Each point is reached from the start by the listed moves, each made once or not at all, plus a little noise. Is the number of moves made odd or even? Then give how often each move was made.
In the rows, 100 means zero.

Moves:
(1): [146, 114,  91]
(2): [ 90, 148,  89]
(3): [113, 107, 130]
Start: [109,  95, 102]
Points:
[144, 156,  83] => even (1, 1, 0)
[156, 111,  96] => odd (1, 0, 0)
[121,  98, 132] => odd (0, 0, 1)

Moves:
(1): [165,  83,  94, 107,  97, 109, 104,  87,  95, 111, 108, 129]
(2): [111, 158, 103, 105,  99,  89, 105,  96,  95, 100,  91, 110]
(3): [108,  97, 161,  92, 109, 108,  95,  83, 112,  93, 108,  94]
(4): [ 84, 103, 100, 159, 108, 110, 110,  93, 105,  86,  87, 113]
(5): [108,  99,  91,  97, 158, 101,  95, 114, 110,  97,  83,  89]
(6): [ 95, 104, 101,  93, 100, 146,  96, 108,  89, 114,  90,  98]
(7): [100, 102,  97,  83, 119, 102, 164,  88,  97, 110, 115,  95]
(8): [110,  97, 122, 104,  89,  90, 112, 160, 105,  85, 100, 106]
(9): [ 96, 101,  94,  98,  91, 106, 107,  99, 153, 116,  95, 107]
(10): [ 95,  94, 108, 123, 107,  96, 104, 114,  97, 151, 104,  94]
(11): [ 97, 115,  97, 108, 111, 117,  86, 104, 103,  78, 169, 118]
Start: [100, 108, 117,  84,  92, 114, 120, 123, 117, 119,  80, 101]
Points:
[187, 164, 126,  99, 150, 162, 117, 195, 117, 101, 116, 152] => even (1, 1, 0, 0, 1, 1, 0, 1, 0, 0, 1)
[111, 104, 166,  69, 146, 132, 117, 121, 189, 122,  71,  88] => odd (0, 0, 1, 0, 1, 0, 0, 0, 1, 0, 0)
[104,  98, 176,  86, 157, 160, 107, 142, 126, 172,  62,  76] => even (0, 0, 1, 0, 1, 1, 0, 0, 0, 1, 0)

Moves:
(1): [140,  98, 107,  98,  99,  99, 109, 102, 107,  99,  99, 108, 106,  97,  98,
 108, 103,  95, 103,  97, 106]
(2): [ 99, 138, 107,  95,  99, 101,  92, 109, 108, 108, 100, 103, 102, 104, 104,
  98,  95, 106, 106, 100, 101]
(3): [ 96,  98, 120,  96,  96, 106, 103,  93, 100,  98, 110,  97,  94, 102, 100,
  99, 104, 102, 105,  95, 102]
(4): [101, 105,  97, 128, 102, 107, 105, 100, 100, 105,  99,  99, 104, 102, 106,
  98, 102,  97,  98,  97, 105]
(5): [105, 105, 106, 105, 139, 107,  96,  97, 100,  99,  94, 110,  87,  99, 100,
  99, 103, 102,  78, 106,  97]
(6): [104,  94,  95,  87,  93, 130,  95,  95,  93, 103,  87,  99,  97, 122, 104,
  99,  92, 102, 100,  89, 106]
(7): [ 97, 109, 101,  94, 104, 106, 133,  88, 103,  98, 106,  96, 112, 104, 108,
 101,  91,  97, 102, 110,  99]
(8): [ 97,  90, 109, 101,  96, 104, 108, 129, 104, 104,  98, 106, 105,  96,  99,
 102,  95,  92,  93, 103, 107]
(9): [ 86,  93, 103,  99,  95,  98, 103,  92, 141, 102, 100, 114, 104,  96,  93,
  95, 104,  91,  96,  88,  84]
(10): [105, 103, 110,  88,  98,  94, 102,  96, 100, 137,  94,  98,  96,  94, 102,
 100, 110, 104,  86, 105,  97]
(11): [113, 102,  85,  94, 101, 104,  96, 108, 109, 105, 137, 101, 100,  98,  93,
  97, 109,  99, 103, 107, 110]
(12): [ 92,  92, 104, 102,  85,  96, 107,  94,  87,  93, 100, 145,  94, 107,  98,
  82, 109, 108,  96, 103,  95]
(13): [ 92,  96, 106,  95, 109,  97,  97,  98,  97,  99, 103, 104, 129, 102, 103,
  98, 101, 108, 104, 100, 100]
(14): [105,  92, 109, 100, 104,  81,  99, 118, 108,  97, 105,  98, 102, 142, 102,
 109,  90, 102,  95,  97, 103]
(15): [101,  98,  91, 106,  94, 101,  91, 103, 111,  87, 104,  96,  93,  95, 133,
  97, 105,  96, 101, 100,  95]
(16): [ 92,  99,  96, 105,  98, 104,  99, 102,  99, 105, 104, 113, 104,  95, 106,
 140, 102,  93, 112, 101,  95]
(17): [100, 105, 100, 101, 100, 105, 104,  99,  98,  93,  94, 101, 101, 106,  97,
 101, 125,  94,  99, 100,  96]
(18): [ 98,  96,  95, 107, 104,  98, 107, 116, 109, 100,  96,  91,  97,  93,  99,
 103, 102, 138, 102, 101,  97]
(19): [ 95,  96, 103,  93, 110,  98, 104, 109, 106, 110,  94, 101,  90, 107, 105,
  99, 103,  89, 135,  93, 103]
(20): [107, 101, 103, 103,  95, 104,  90,  95, 111, 103, 100,  99,  97, 101,  98,
  98, 102,  99, 109, 128, 108]
Start: [105,  98,  98,  76, 119,  91, 101, 129, 109, 132, 106, 106, 109, 116,  90,
  71,  94,  91, 113, 102, 104]
Points:
[126, 106, 166,  52,  93,  75, 139, 157, 192, 170, 114, 167, 103, 160, 133,
  61, 104,  74, 140, 124, 105] => even (1, 1, 1, 0, 0, 0, 1, 1, 1, 1, 0, 1, 0, 1, 1, 0, 0, 0, 1, 1)
[117,  60, 114,  51, 121, 131, 121, 172, 172, 158, 136, 143, 132, 125,  91,
 112, 107,  99, 166,  73, 114] => even (1, 0, 1, 0, 0, 1, 0, 1, 1, 0, 1, 0, 1, 0, 0, 1, 0, 1, 1, 0)
[ 99, 126, 138,  31, 126, 112, 118, 136, 129, 165, 105, 100, 125, 195, 148,
  72, 110,  91, 149,  93, 107] => even (0, 1, 1, 0, 0, 1, 1, 0, 0, 1, 0, 0, 1, 1, 1, 0, 1, 0, 1, 0)
[ 96, 124,  85, 102, 104, 102,  97, 156, 188, 136, 128, 159,  91, 127, 119,
  37, 150, 108, 155, 116,  98] => even (0, 1, 0, 1, 0, 0, 0, 0, 1, 0, 1, 1, 0, 0, 1, 0, 1, 1, 1, 1)
[108,  84,  80, 110, 134, 147,  93, 167, 185, 145, 125, 130,  97, 117, 123,
  97, 106, 100, 105, 125, 109] => even (0, 0, 0, 1, 1, 1, 0, 1, 1, 0, 1, 0, 0, 0, 1, 1, 0, 1, 0, 1)
